Each row is a point. The points of each table are mixes of a few directions, plus a little noise. Count the directions of each table, and those that both share. Where both have some left over, give the other angles between the two spaces (their principal angles), to ten degrees, smallest first.
(in the rows, 128 means zero)

First:
[[ 65 126 169]
 [105 116 163]
 [201 105 128]
 [142 161  50]]
Second (4 x 3):
[[175 146  70]
 [ 46 122 184]
 [121 107 170]
 [171 137  88]]
Directions: first 2, second 2, shared 2

First:
[[ 38  91 112 140 123  63  61 150]
 [137  89 166 133 105 146  87 175]
 [ 95 156 131 168  93 161  85 189]
 [101 135 122 141 120 126 107 149]
 [154 148 106 106 160 115 189  64]
 [232 123 191 129 100 227 142 173]
 [173 169  93  93 174 116 224  35]
 [118 103 144 134 114 128  96 156]
 [155 158  89  93 177  96 215  32]
 [ 71 107 125 143 117  98  77 157]]
Second, 8 rows:
[[125 141 123 133 127 133 131 129]
 [215  56 177  83 145 134 156 100]
 [110 184  92 138 137 128 155 105]
 [ 55 186  83 162 120 115 111 139]
 [127  63 190 148  81 159  40 225]
 [ 77 178  70 129 153  85 156  79]
 [ 73 128  95 127 142  76 118 106]
 [240  89 193 105 119 194 153 142]]
Directions: first 3, second 3, shared 3

First, 8 rows:
[[103 142 161 127 104 141 133 138 157 129 135]
 [115 134 123 128 134 134 136 137 134 124 124]
 [  7 191  81 100 203 175 244 224 157  64  63]
 [226  76 129 146 103  86  49  59  87 168 159]
 [108 141 151 125 110 136 134 137 147 130 138]
 [217  77  77 142 157  86  83  81  62 147 126]
 [116 137 175 131  84 135 117 125 157 138 150]
 [134 124 126 129 130 124 127 125 123 133 126]]
Second, 10 rows:
[[ 93 106  62  90 116  80 144 139 110 115 132]
 [140 152 235 187 154 190 134 108 131 133 153]
 [175 136  82 124 178  92 153 189 125  89  99]
 [145 120 105 174  48  78 118  84 171 184 151]
 [ 54 128 130  70  93 214  78  86 134 161  99]
 [173  98  90 139 152 172  75 112 100 138 148]
 [ 86 172 159  75  99  90 166 163 174 115  60]
 [157  99  88  70 138  99  93 145  93 106 118]
 [170 113 187 197 179 164 128 111  86 117 196]
 [ 87 156 141 155 122 103 193 143 157 123 125]]
Directions: first 2, second 6, shared 1; angles 30

First (10 x 18):
[[136 209 130 137 109 111  78  92 125 153 143 133 138 119 135 143 105 119]
 [124  39 140  87 125 115 140 145 151 102 105 110  97 201  96  97 167 130]
 [130  51 144  80 116 102 119 136 160 101 105 109  93 220  91  93 170 127]
 [139 174 144 108  98  94  63  92 147 139 132 123 117 178 113 123 126 118]
 [128 179 119 158 134 142 130 122 110 144 142 141 147  77 150 147 103 127]
 [125 128 124 137 135 135 140 133 122 128 129 130 134 109 134 134 124 130]
 [134 193 134 132 112 112  82  99 130 145 142 133 132 132 132 135 112 123]
 [121  29 127 109 145 141 180 166 137  99 107 116 110 153 112 107 161 133]
 [110  81 102 178 178 193 231 182  89 120 129 144 157  20 165 145 118 143]
 [127 199 121 160 128 139 117 114 106 149 145 144 150  73 152 153  96 126]]
Second, 9 rows:
[[138   7 179 179 132 122 163 150 152 116  88  95 155 180 109  96 148 124]
 [116 211  79  72 129 137 109 118 108 130 159 155  97  88 140 151 119 134]
 [108 181  65  69 147 158 147 141  99 119 157 159  94  64 145 152 125 141]
 [129 123 129  66 108  98  88 114 150 115 125 121  89 198 101 111 153 126]
 [134 166 134 138 117 118 102 110 129 140 134 129 135 128 131 134 116 123]
 [109 106  81  45 143 144 155 153 121  99 136 142  75 126 119 126 155 141]
 [140 121 162 203 127 128 133 123 128 146 118 117 174 114 139 130 108 121]
 [133  84 150 134 122 116 128 130 144 122 112 113 129 168 114 111 141 125]
 [145 154 173 247 126 131 127 112 121 164 123 119 203  85 155 142  86 117]]
Directions: first 2, second 3, shared 2

First, 11 rows:
[[159 132 142  60 116 111  79 118 180 195 140 124 205 117 111 230 167 109
  103 145 127  94 125 205]
 [112 108 107 181 110 130 145 118  90  66 117 136  51 149 136   7  82 165
  148 108 143 153 136  44]
 [157 113 125  85  92 105  74 102 164 160 134 132 158 133 112 148 136 140
  113 132 143 106 133 151]
 [ 93 183 162 144 220 171 210 190 106 145 131 109 168  92 148 243 173  57
  132 147  81 139 108 192]
 [113 118 115 169 123 133 148 126  98  84 120 133  75 140 136  49  98 149
  143 115 134 148 133  71]
 [137 111 117 128 101 116 107 110 131 119 126 134 111 140 123  87 112 150
  128 121 142 127 134 104]
 [118 131 127 146 138 136 147 135 113 112 125 128 112 128 134 111 122 127
  135 125 125 137 127 114]
 [138 119 124 116 110 118 107 116 139 134 129 131 131 133 122 121 125 138
  124 127 136 122 131 127]
 [125 108 110 156 103 122 124 112 110  90 121 136  77 146 130  40  94 161
  139 113 144 141 136  69]
 [112 164 153 123 185 152 170 166 126 154 133 115 171 102 137 225 166  78
  125 144  97 128 114 186]
 [145 121 127 101 109 115  97 114 151 150 132 130 149 130 118 146 135 133
  118 131 136 114 130 146]]
Second (11 x 24):
[[111 125 109 131 121 113  57 139 136 111 159 126 160 120 104 138 175 139
  144 142 149 147 128 128]
 [158  99 131  96 136 140 165 149 141 111 123 163 108 127 128  88  85 161
  150  96 127 132  80  93]
 [103 134 126 157 151 135 145 136 104 106 132 124 113 111 133 118 136 115
  132 135 113 141 136 101]
 [ 96 168 136 201 103 139 188  90  83 121  79  92  62 184 180  83  49  99
   97 127 112  90 180 152]
 [107 120 106  99 102  93  26 112 162 125 167 126 187  88 102 174 147 109
  113 162 110  88 148 141]
 [ 48 156 117 190 148 128 139 110  87  92 128 100 112  75 154 141  93  51
   95 172  49  81 193 106]
 [195  81 133  81 131 119 128 110 146 167 126 156 122 113  97 108 172 172
  129 111 163 171 107  72]
 [178 129 144 109 127 125 124 114 139 197 116 121 146 160 111 159 208 150
  122 122 184 173 125 160]
 [163 115 133  75 125 144 133 186 167 106 139 163 149 160 121 117 100 180
  174  85 155 135  43 160]
 [112 154 129 168 114 126 130 102 106 144 112  99 115 156 142 129 138 112
  109 139 140 129 167 154]
 [136 131 141 106 155 147 168 160 136 127 126 141 135 121 138 151 108 122
  139 116 109 120  93 144]]
Directions: first 2, second 6, shared 2

First, 9 rows:
[[123 161 144 107 117 120 115 123 119 118 122 129  84 112 115 175 126 105
   95 128 117  89 165 127  97 148  97 164 123 142  83 130]
 [159 120 120 147 126 115 127 155  99 137 154 143 138 124 187 130 131 134
  126 146 156 184  82 149 121 149 124  88 105 117 175 113]
 [ 92  72 125 168 148 142 148 119 166 140  69 140 160 152  96  56 125 153
  155 133  61 118  77 122 187  72 136 172 149 159 128 150]
 [133 121 118 147 127 128 133 150 102 124 144 140 135 126 152 130 133 134
  140 135 143 160 100 130 144 136 121 105 119 109 148 131]
 [161 137 128 117 141 120 109 116 130 152 149 123 128 125 171 129 122 145
  123 142 138 147 138 150  90 139 159  98 103 121 173 105]
 [ 81 100 116 156 158 158 131 110 141 131  98 134 137 142  92  88 128 169
  177 132  62  96 132 106 188  77 150 159 133 109 121 164]
 [104 158 137  91 134 121 141 104 142 119 157 107  92 122  70 150 117 111
   94 123 137  80 183 115 121 141 117 145 162 134 107 121]
 [135 137 132 117 100 135 118 136 127 110 106 122 140 126 125 146 139 105
  139 100 145 123 145 116 114 130 123 129 125 126  85 136]
 [164 146 133 101 102 111 130 140 126 122 153 114 138 123 147 150 130  96
  104 112 193 157 131 137  88 161 125  91 132 134 133 101]]
Second, 8 rows:
[[120 134 122 125 128 110 137 127 140 130 128 122 127 130 124 135 127 134
  125 129 130 114 137 128 144 136 126 129 139 126 134 124]
 [135 121 120 133 136 127 156 130 114 126 130 141  98 119 138 131  87 105
  112 109 107 129 166 104 106 111 132 107 148 121 127 129]
 [151 161 123 100 111 127  79 118 139 135 136  98 169 133 153 149 169 162
  169 124 179 131 151 146 119 154 164  97  85  93 142 122]
 [ 92  99 156 154 134 143 120 136 132 121 111 140 143 137  73  86 164 134
  107 170 104 132   7 159 174 129  69 212 128 197 107 139]
 [141 122 114 132 138 126 170 131 109 128 135 144  84 116 152 140  67  93
  111  99 105 128 201  87  94 102 145  87 158 108 129 128]
 [154 154 115 105 117 124 106 121 130 133 138 113 143 127 164 154 134 141
  158 109 162 131 182 127 103 139 170  81 105  86 142 122]
 [ 97 128 138 133 124 114 116 127 154 131 118 119 153 142  90 115 171 156
  126 160 135 113  59 161 182 150  95 182 129 162 130 127]
 [135 108 135 141 136 151 137 135 107 122 126 145 109 121 129 114 107 101
  116 123 103 147 120 116 103 105 122 130 131 138 113 136]]
Directions: first 6, second 3, shared 1; angles 50, 80

First, 9 rows:
[[124 126 111 132 136 150 129 127 159 106 147  80 148 109 117 120 112 178
  115 149 108 148 130 135 170 122 150 141 124  83 126 126]
 [158 127 110 139 136 153 111 102 168 122 132 102 113 123  77  80 115 141
  135 146 113 147 158 149 154 137 110 167 117  94 137 129]
 [118 142 119 114 170 134  88 126 128  93 155  65 171 100 139 138 111 181
  112 156  86 130 122 160 181 138 166 146  90 101 150 103]
 [163 141 117 110 135 143  88  91 121 120 101 114 121 109  76 118 113 122
  118 139 111 135 151 162 119 153  95 145  86 131 132 101]
 [112 124 159 129  97  89 162 151  85 170 107 217  99 164 168 159 161  54
  147  84 176  97 111  89  58 122 110  86 164 197 115 147]
 [128 108 102 102  33 189 192  99 130 102  84  88 137  62  65 187  94 209
   55 130 140 192 115  83 110 105 107  70 133  70  22 109]
 [ 95 125 158 151 164  77 135 176 122 158 165 178 122 182 210 119 163  78
  174 109 146  84 112 117 126 120 161 134 166 166 175 160]
 [127 134 127 126 151 125 111 131 134 119 142 109 142 125 134 122 124 140
  131 137 113 125 131 145 151 132 142 143 116 124 146 122]
 [127 129 154 145 128  92 138 146 108 170 126 204  96 177 160 114 157  52
  167 100 158  95 127 114  83 129 111 122 158 184 150 150]]
Second (9 x 32):
[[133 130 117 133 130 136 120 115 130 124 124 115 129 124 120 124 125 138
  120 135 127 134 130 138 139 134 128 133 128 118 122 126]
 [131 130 122 130 130 131 124 122 129 126 126 123 129 125 125 127 128 132
  124 132 128 131 129 133 133 131 127 130 130 125 127 126]
 [131 129 118 134 132 137 119 115 127 123 125 115 128 125 119 125 124 139
  117 136 128 133 133 139 141 133 128 134 131 117 124 123]
 [125 125 139 126 125 121 136 139 127 132 129 139 128 135 137 133 129 120
  136 122 131 122 123 119 115 124 128 124 126 138 132 133]
 [141 134  89 147 137 157  96  88 131 109 118  82 132 110  98 115 117 164
   94 156 119 151 149 170 172 147 127 143 135  87 112 111]
 [141 135  88 145 139 156  95  86 128 109 116  80 132 111  94 113 118 164
   93 156 121 153 148 171 174 145 127 143 138  87 114 112]
 [ 94 115 234  79 102  51 208 239 126 177 157 249 122 172 211 164 155  31
  220  54 147  63  78  17  11  82 131  85 106 239 170 170]
 [110 122 182 104 116  90 169 183 127 152 143 190 126 152 172 148 142  79
  174  92 137  94 103  73  71 105 130 106 117 184 150 148]
 [146 137  65 156 142 171  82  64 129 100 110  58 130 103  80 105 114 183
   73 171 116 166 157 192 198 157 127 153 141  64 104 104]]
Directions: first 4, second 1, shared 0; angles 30

First, 8 rows:
[[137 144 160 146 127 136 142 131  99  88 159 151 149 151 147 175 152 117
   88 143 128 125 152 166  99 125 156 112 118 125 117 177]
 [126 142 155 131 139  99 211 172 181 217 148 138 126 125  96  66 115 145
  175  93 138 175  97 118 118 108  73 175 142  84 130 149]
 [143  90 170 136 132 150 163 123 183 163 137 102 125 105 121 102 114 125
  155 112 170 185 121 111 176  97  87 173 114 134 134 160]
 [ 92 182  25  87 108  99  86 124 130 137  70 101 124 136 132 121 105 167
  159 134  83 133 142 123 135 170 120 103 144 146  95  80]
 [128 147 186 154 127 134 125 143 106 105 131 119 104 114 135 129 119 118
   96 154 149  62 106 155 113  96 128 108 107 121 156 146]
 [170  82  11  50 141 166  24  84 116  95  89 113  90 156 118 172 131  70
  141 101  97 174 119  64 151 216 131  98 124 171 123  45]
 [104 124 150 160 123 107 131 127 102 120 135 147 145 108 131 108 136 152
  113 144 125  61 132 142 115 101 161 128 145 116 142 112]
 [125 114 163 159 126 129 142 118 104  98 159 154 160 130 143 150 151 131
   98 141 132 109 153 151 116 110 168 130 131 124 127 154]]
Second:
[[135 118   7  67 124 137  36  92 110 100  80 113 112 147 130 158 128 116
  143 122  83 148 139  90 143 202 143  96 139 168 109  48]
 [143  90 196 154 128 161 160 113 170 134 144 102 136 103 137 121 121 122
  131 128 180 171 138 129 176  82 105 168 104 141 131 182]
 [109  98 196 189 123 125 143 111  95  93 159 154 164  99 144 128 150 147
   87 156 147  55 152 155 125  75 185 135 135 123 146 146]
 [155 147 157 124 143 134 157 158 121 134 157 150 112 155 116 141 138  95
  116 117 131 139 103 139  90 136 111 121 117 104 136 158]
 [166  70 231 169 137 180 156 106 141 101 174 126 139 116 141 152 144  94
   96 131 187 151 137 136 156  84 134 154  96 139 147 196]
 [124 208 102  93 134  90 180 194 163 207 117 124  95 156  99  88 103 137
  171 103 111 167  85 130  88 151  53 127 130  88 117 139]
 [115 139  33  98 124 109  52 108  68  88 100 150 129 150 129 156 144 126
  115 136  71  75 136 116  97 188 179  79 153 137 121  47]
 [115 108 107 135 122 129  87 103  94  92 122 138 146 121 137 142 142 135
  110 144 115  85 150 125 132 134 174 113 139 140 130  96]
 [109 113 115 134 116 127 112 105 139 125 109 108 141 105 136 114 119 153
  137 138 133 123 144 121 161 116 138 136 133 146 122 113]
 [116 207  89  93 129  86 165 184 153 197 109 127 100 154 101  88 104 143
  169 108  99 150  91 130  87 155  70 123 139  93 112 120]
 [126 111 180 153 127 139 158 124 154 141 137 114 137 106 134 114 122 139
  132 132 160 142 134 135 154  88 114 154 118 129 132 162]]
Directions: first 6, second 4, shared 4

First (11 x 32):
[[188 107  76 111 131 110  96 120 120 134 103 111 144 121 146 136 137 150
  121 107  96 130  94  81 122 127  95 163 130 102 113 114]
 [171  93  76   7 107 102 108 171  95 123  19 157 228  68 123 168  83 230
  176  97 134  97 133  45 145 136  84 167 237  57  82  59]
 [104 152 158 146 131 147 129 116 117 137 126 144 114 134 155 119 139 100
  137 139 130 133 156 130 119 125 140 130 104 169 138 137]
 [110 159 135 160 129 164 107 118 119 142 136 143  99 127 142 119 135  99
  127 144 138 132 139 136 124 122 147 126  97 151 130 139]
 [135 132 111 127 141 152 104 149 129 133 139 127 113 125  94 126 107 134
  103 143 152  89 116 165 148 135 144 102 128  81 124 112]
 [ 95  87 161 112 112  69 212 142 170  89 166 103 152 141  75 135 117 151
  134 114 134 148 124 161 135 133 127  98 174 122 142 146]
 [107 138 137 157 121 135 138 119 138 127 153 127 108 133 123 122 135 111
  128 133 132 148 126 141 124 123 141 121 113 147 133 149]
 [119 151 131 156 130 153 111 116 121 140 135 136 104 130 143 120 138 103
  125 138 130 134 133 131 123 123 140 130  99 149 131 138]
 [102 150 124 159 114 154 119 124 131 134 145 141 105 117 119 126 128 115
  134 137 145 147 127 136 128 120 148 124 118 140 122 145]
 [164 107 157 126 173 100 141 119 131 125 145  91 120 179 147 111 147 102
   85 131  97  90 129 161 123 143 114 114  89 130 162 118]
 [111 132 141 148 118 121 145 113 136 124 141 127 121 133 138 125 142 114
  138 124 120 157 131 121 117 122 129 134 118 160 134 149]]
Second (8 x 32):
[[135 134 125  85 108 166 118  88 126 155 131 128 108 134 134 126 118 101
  127  88  89 132  78 114 159  95 155 111 123 162 119 144]
 [141 127 118  98  87 143 129 112 119 173 100  91 109 158 132 142 136 175
  166  79 117 129 115  93 150  95 137 160 140 156 157 130]
 [120 130  96  96 104  93 116 124 167 125 116 161  85 146 117 143 116 170
  109 141 118 144 144 117  97 125 130 153 163  71 140 160]
 [115 113 178 166  92 198 138 115 109 143 154  96  88 127  92 126 162 106
  143 107 190 111 148 177 167 131 151  88  81 162 150 112]
 [119 123 146 174 156  92 127 161 109 109 160 111 176 102 140 120 135 114
  127 136 123 137 135 155 120 141  99 101 116 151 118  86]
 [128 138 106 136 187  67 124 157 141  85 129 167 180 105 151 119 104 113
   97 178 102 136 129 120  86 154 100 135 148  90  95 128]
 [138 135 116 141 179  86 131 154 117 107 120 132 193 111 158 119 115 120
  126 151 104 129 121 110 109 141 101 141 138 129 105 112]
 [128 125 139 129 112 179 141 112 137 128 112 138  85 140  98 130 139 124
  128 144 183 106 154 139 137 142 152 135 115 102 140 152]]
Directions: first 5, second 5, shared 0; angles 30, 60, 70, 70, 80

First (8 x 32):
[[212  86  64 195 168 101  69  70 137 173 122 142 131 171 179 176 179 130
   94 104 145  98  87 171 198  82 103 181 119 152 144 170]
 [ 69 155 194  58  92 173 192 174 118  91 120  94 116 105  92  77  66 138
  153 155 126 173 183  92  56 171 156 104 122 114 113 111]
 [127 142 103 182 122  49  46  77 112 168 123 204 142 141  84 204 182  89
  105 103 134  82  62 140 202  91  90 119 141  99 117 111]
 [119 148  31 182 125  54  56 132 155 125 191 196 141  95 165 193 150  98
  123 165  92  36  32 117 160  96 126  64 175 133 120  10]
 [ 93 138 124  76  96 175 186 173 143  83 152  82 100 121 165  97  44 158
  139 204 118 144 157  89  47 154 181  97 125 156 104  68]
 [154 108 167 108 138 156 151 105 111 145  92  93 119 159 114 108 126 146
  120 103 157 173 169 146 127 135 125 176 100 129 133 205]
 [ 60 165 184  80  89 136 156 157 110 110 122 133 125 104  70 111  98 120
  147 143 126 149 152  98  89 156 140  95 130  98 111  98]
 [201  80 158 135 194 180 162 138 130 135 107  78 146 127 157  63 180 145
  142  45 130 176 185 177 141 146 106 189 112 138 184 245]]
Second:
[[119 143 108 139 111 105  83 100 111 130 133 141 137 130 113 148 142 126
  129 120 120 118 105 139 153 134 112 103 130 128 110 119]
 [ 98 161  63 137  85  99  60 102 115 107 164 137 134 119 137 159 117 135
  136 159  98  98  82 130 139 145 125  55 140 149  85  58]
 [112 129 211  77 156 203 216 216 134  82 135  70 159  57 124   8 142 138
  192  72  96 190 216 137  73 201 127 113 134 117 183 184]
 [136 139 167 167 118  64  32  18  61 195  61 181 148 177  11 184 215 102
  103  32 165 140 101 178 241 110  56 166 104  77 113 228]
 [172 102  97 167 160 108 113 113 145 153 128 146 128 145 158 155 154 119
  107 121 138 103 102 139 158  92 120 160 132 134 146 138]
 [104 153  99 119 117 142 110 159 127  81 174 105 158  72 153  87 138 140
  175 119  73 126 128 142 113 183 121  50 148 148 130  93]
 [130 114  99 120 116 128 160 133 158 136 130 134  80 167 168 172  53 134
   87 219 157 103 111  81  87  79 178 157 123 146 102  64]
 [152  84 179  97 162 174 249 182 173 141 100 109  81 157 161 112  62 130
   96 181 177 146 178  79  59  82 185 220 114 125 155 139]]
Directions: first 4, second 4, shared 3; angles 50

First (11 x 32):
[[124 101 122 126 143 112 107 107 135  84 108 120 161 141 124 110 135 105
  106 116 105 121  86 115 111 169 174 193 122 149 136 153]
 [130 108 132 129 129 104 108 108 120  65 105 118 162 151 118 117 103 109
  119 119 115 131  86 131  99 137 148 177 103 145 147 134]
 [132 116 133 130 124 109 115 114 118  79 111 121 152 146 119 123 101 116
  126 123 122 133 100 134 105 124 134 156 105 138 145 126]
 [131 153 132 129 116 145 148 148 123 174 148 136  96 114 133 145 126 150
  148 140 149 133 169 138 146  94  88  68 137 109 118 107]
 [119 156 114 123 139 175 159 161 153 249 170 145  69  82 150 140 196 155
  132 139 143 114 197 111 185 141 115  60 185 103  86 134]
 [130 138 130 129 123 134 136 136 125 144 136 131 116 123 129 135 125 137
  137 133 136 130 144 133 134 113 111 104 130 120 125 119]
 [119 135 115 123 143 154 141 142 150 194 149 137 101 101 142 128 182 137
  120 130 127 115 157 110 161 157 141 111 167 120 101 144]
 [133 126 135 131 119 115 123 122 116  95 118 124 141 142 121 130  99 125
  133 128 130 136 115 139 111 110 118 134 108 131 142 118]
 [135 131 138 132 114 116 126 125 112  98 121 125 135 142 120 134  91 130
  140 130 136 139 122 144 112  96 106 119 105 127 143 110]
 [127 157 126 127 123 158 154 155 134 207 158 141  83 101 139 145 152 155
  144 141 149 126 184 129 163 107  93  58 156 104 105 115]
 [129  86 130 129 137  87  90  89 122  19  85 110 193 166 112 103  98  90
  103 109  97 129  48 124  80 162 181 229  91 162 159 150]]
Second (11 x 32):
[[124  75 132 198 140  83 124 110 124  72 123 127 197 162 127  81 141  89
   78 125  95 164 111 146 127 145 124 136 127 150 145 122]
 [104 127 145 120 134 133 115 161 162 196 147 169 108 176 162 128 150 132
  138 145 142 157 170  98  91  90 140 137 128  85 109 165]
 [123 157 150 108 104 132 153 147 127 151 131 138  87 127 140 144 138 143
  146 144 148 130 148 129 139 106 110 100 135 127 130 121]
 [130  90 104 139 154 114  84  78 140 109 132 129 171 155 117 110 122 116
  115 107 129 129 105 126  95 141 156 179 105  98 117 176]
 [138 147 161 127  83  93 163 106  97  69 113 118 115 135 121 129 120 134
  137 140 151 133 110 164 148 107  90 102 117 153 156 104]
 [103 105  99 146 187 175  99 205 170 220 145 149 146 121 154 122 144 111
  108 125  74 142 171  72 108 148 168 138 158 115  98 128]
 [135 105  91 164 159 142 134 114 128 135 137 107 155  80 115 106 162 116
   92 111  97 111 124 133 177 191 135 111 164 147 114 116]
 [133 160 139 127 105 137 181 139 115 149 136 121  86  84 131 135 168 144
  128 140 139 114 148 144 195 143  97  64 166 153 127  98]
 [141 158 146  91  95 124 131 129 102  79 103 114 109 125 113 157  73 140
  161 130 143 116 102 142 110  99 115 135  97 145 154 103]
 [135 151 140  82 107 126 111 119 117 100 111 126 109 143 117 156  75 143
  168 128 154 118 106 128  88  91 130 157  88 115 141 135]
 [140 134  99 105 139 148 113 102 126 128 127 111 125  97 109 141 114 141
  138 111 135  95 111 127 130 150 143 145 123 120 117 140]]
Directions: first 2, second 5, shared 1; angles 40
